Each row is a point. Before rounding, the points of a table are all equally far from one centre. They may lie mostly on one side of it. Write the centre, to within rounding.

Points, 7 rows:
| -47 |  44 |
| -17 |  53 |
| -64 |  17 |
| -65 |  11 |
| -62 |  -9 |
| -60 | -12 |
| -59 |  29 |
Centre: | -19 |   7 |

Points (10 x 4):
| -30 |  23 |  58 | -25 |
| -20 |  62 |  62 | -19 |
| -46 |  69 |  52 | -12 |
| -50 |  41 |  51 | -27 |
| -53 |  31 |  54 |  -1 |
| -42 |  25 |  47 | -37 |
| -46 |  23 |  54 |  18 |
| -56 |  38 |  51 | -12 |
| -33 |  59 |  56 | -29 |
| -42 |  75 |  50 |  14 |
Centre: | -11 |  42 |  -4 |   0 |

Points:
|  -19 | -110 |   34 |    1 |   -5 |  -12 |  -15 |   59 |
|   20 |  -74 |   49 |  -32 |    0 |  -37 |    0 |  -21 |
|   -9 |  -75 |   67 |    9 |   31 |  -36 |  -17 |   63 |
|    1 |  -97 |   58 |    6 |    9 |  -60 |    0 |   44 |
|   -4 |  -78 |   35 |   46 |   47 |  -10 |   -6 |   37 |
|  -25 |  -90 |   24 |   18 |   22 |    1 |   -7 |   64 |
|  -14 |  -97 |   11 |   -6 |   12 |   -4 |  -44 |   10 |
|    3 |  -85 |   69 |   -2 |    9 |   14 |  -45 |   43 |
|  -37 |  -99 |   14 |  -15 |  -23 |   -2 |  -19 |   23 |
|   12 |  -95 |   73 |   11 |   21 |  -27 |  -31 |   36 |
|  -26 | -101 |   38 |   33 |    8 |    1 |  -31 |   13 |
|   14 |  -97 |   41 |  -36 |   16 |  -14 |   -7 |   30 |
Centre: |  11 | -43 |  29 |  15 | -19 | -17 | -10 |  28 |

Points (19 x 12):
|   -5 |   68 |   -2 |  -11 |  -46 |  -60 |   -1 |   95 |   36 |   34 |  -48 |  -24 |
|    5 |   52 |   32 |   12 |  -94 |  -17 |  -11 |   91 |   30 |   32 |    1 |  -23 |
|   35 |   43 |   -9 |  -28 |  -85 |  -19 |  -25 |   36 |   -4 |   17 |   -3 |  -52 |
|    1 |   47 |   28 |  -15 |  -87 |    6 |  -17 |   81 |   11 |  -25 |  -10 |  -55 |
|   17 |   32 |   56 |   -9 |  -80 |  -20 |  -34 |   67 |   37 |  -17 |  -21 |  -56 |
|   37 |   22 |   40 |   -2 |  -98 |  -14 |   39 |   58 |   40 |  -30 |  -48 |  -10 |
|   15 |   42 |   38 |   -3 |  -77 |  -37 |   13 |   65 |   37 |   19 |  -61 |  -57 |
|   -2 |   74 |   41 |  -31 |  -83 |  -28 |  -10 |   74 |   10 |   21 |  -35 |  -28 |
|   32 |   24 |   -6 |   21 |  -75 |    0 |  -12 |   89 |   -3 |   14 |  -34 |  -37 |
|   25 |   41 |   10 |   27 |  -69 |  -57 |  -25 |   85 |   35 |  -32 |  -12 |   18 |
|   20 |   13 |   61 |   15 |  -93 |    2 |  -21 |   80 |   48 |    3 |  -27 |  -20 |
|   29 |   34 |   40 |   27 |  -86 |  -14 |    4 |   86 |   60 |   11 |  -10 |  -44 |
|   39 |   34 |   27 |   -7 |  -84 |   -5 |   16 |   61 |   -3 |  -22 |  -57 |  -37 |
|    0 |   31 |   51 |   -6 |  -66 |  -64 |    3 |   72 |   67 |    5 |  -49 |  -31 |
|   12 |   22 |   23 |  -12 | -113 |    7 |    6 |   40 |    3 |   -1 |  -45 |  -31 |
|   29 |   65 |   51 |   -6 |  -70 |  -35 |  -28 |   88 |   10 |   -4 |  -28 |    6 |
|   30 |   49 |   60 |  -10 |  -55 |  -27 |  -43 |   56 |   24 |  -26 |  -69 |  -27 |
|  -13 |   30 |   23 |   12 |  -82 |  -47 |  -29 |   85 |   36 |  -18 |  -30 |  -31 |
|   -5 |  -12 |   -7 |  -19 |  -72 |   -6 |    2 |   94 |   31 |  -43 |  -24 |  -24 |
Centre: |   3 |  40 |   8 |  -5 | -21 |   5 |   2 |  29 |  47 |   0 | -18 |   1 |

Points, 21 rows:
|  19 |  19 | -44 | -15 |  11 | -75 | -74 | -39 | -41 |   6 |   2 |  10 | -12 |  -3 | -89 |  94 |  36 | -12 |
|  28 | -16 | -92 | -15 | -20 | -32 | -48 |  -9 | -54 |  26 | -48 |  12 |  14 | -16 | -87 |  99 | -19 |  -8 |
|  41 |   0 | -41 |  21 |   5 | -22 | -57 |   7 | -74 |  14 |   0 | -10 | -25 |  -1 | -46 | 118 | -26 | -12 |
|  36 | -12 | -67 | -42 | -24 | -75 | -42 | -21 | -63 |  26 |  21 |  27 | -16 | -15 | -53 | 117 | -14 |   8 |
|  34 | -17 | -56 |  -3 | -10 | -33 | -45 |  28 | -42 |  71 |  17 |  15 | -39 | -45 | -68 | 119 | -40 |  -8 |
|  49 |  36 | -80 | -62 |  -9 | -57 | -42 |  47 | -62 |  20 |  15 | -18 |  -5 | -11 | -40 | 102 | -20 |  -3 |
|  -4 | -32 | -64 |   2 | -14 | -31 | -61 |  23 | -40 |  12 | -46 |  39 | -28 |   8 | -89 |  67 |   3 | -17 |
|  44 | -24 | -45 |  10 |  -1 | -52 | -20 | -11 | -40 |  47 | -23 |  22 | -37 |  37 | -61 |  64 | -17 | -28 |
|  66 | -25 | -72 | -37 | -20 | -12 | -53 |   9 | -74 |  38 | -11 | -26 |  13 | -46 | -32 |  92 |  11 | -18 |
|  62 |   0 | -65 | -41 | -21 | -36 | -44 |  31 | -41 |  26 |  19 |  46 |  19 |  16 | -38 | 115 |  -6 |  -6 |
|   3 |  -7 | -55 |  -8 | -23 | -35 | -11 |   3 | -63 | -15 |  -5 |  -5 |  -1 |  15 | -12 | 113 | -26 |  -1 |
|  44 | -63 | -62 | -17 | -23 | -23 | -71 |   1 | -57 |  22 |   2 |   4 |   3 | -16 | -53 |  99 |   5 |   1 |
|  28 | -42 | -59 |  -9 |  -6 | -81 | -56 | -12 | -28 | -10 |  13 |  47 |  -1 | -27 | -70 |  75 |  -5 | -20 |
|  49 |  -6 | -53 |  12 | -60 | -51 | -48 |   5 | -80 |  19 |   5 |  37 |  11 |  -6 | -55 |  74 | -36 |   7 |
|  28 | -19 | -69 | -22 |  -9 | -47 | -70 | -35 | -47 |  28 | -14 |  -5 | -11 |  18 | -71 |  93 | -15 | -16 |
|  31 | -20 | -90 | -24 | -41 | -55 | -77 |  22 | -43 |  -2 | -11 |  18 | -18 | -16 | -34 |  88 |  -3 | -11 |
|  56 | -37 | -45 | -70 |  -5 | -39 | -58 | -28 | -24 |  19 |   2 |  38 | -41 | -15 | -38 |  92 |  -6 | -20 |
|  32 | -56 | -76 |  11 |  -6 | -32 | -52 |  -9 | -33 |  18 | -11 |  21 |  -8 | -22 | -51 | 117 |   7 |   2 |
|  18 |  -6 | -64 | -12 | -10 | -35 | -80 |  -2 | -31 |  23 |   8 | -47 |  -9 |  41 | -60 |  82 |  -2 |  44 |
|  38 | -69 | -62 |  -7 | -24 | -56 | -58 |  16 | -44 |  31 |  -4 |  36 | -17 | -50 | -47 |  79 | -15 |  -6 |
|  73 | -34 | -61 | -16 |  -7 | -32 | -52 | -20 | -39 |  10 | -40 |  26 | -24 |  11 | -42 |  90 |  35 |   4 |
Centre: |  20 |  20 | -32 | -23 |   3 | -19 | -25 |   7 | -21 |  27 |  -1 |  13 |  -5 | -35 | -47 |  44 |   2 |  27 |
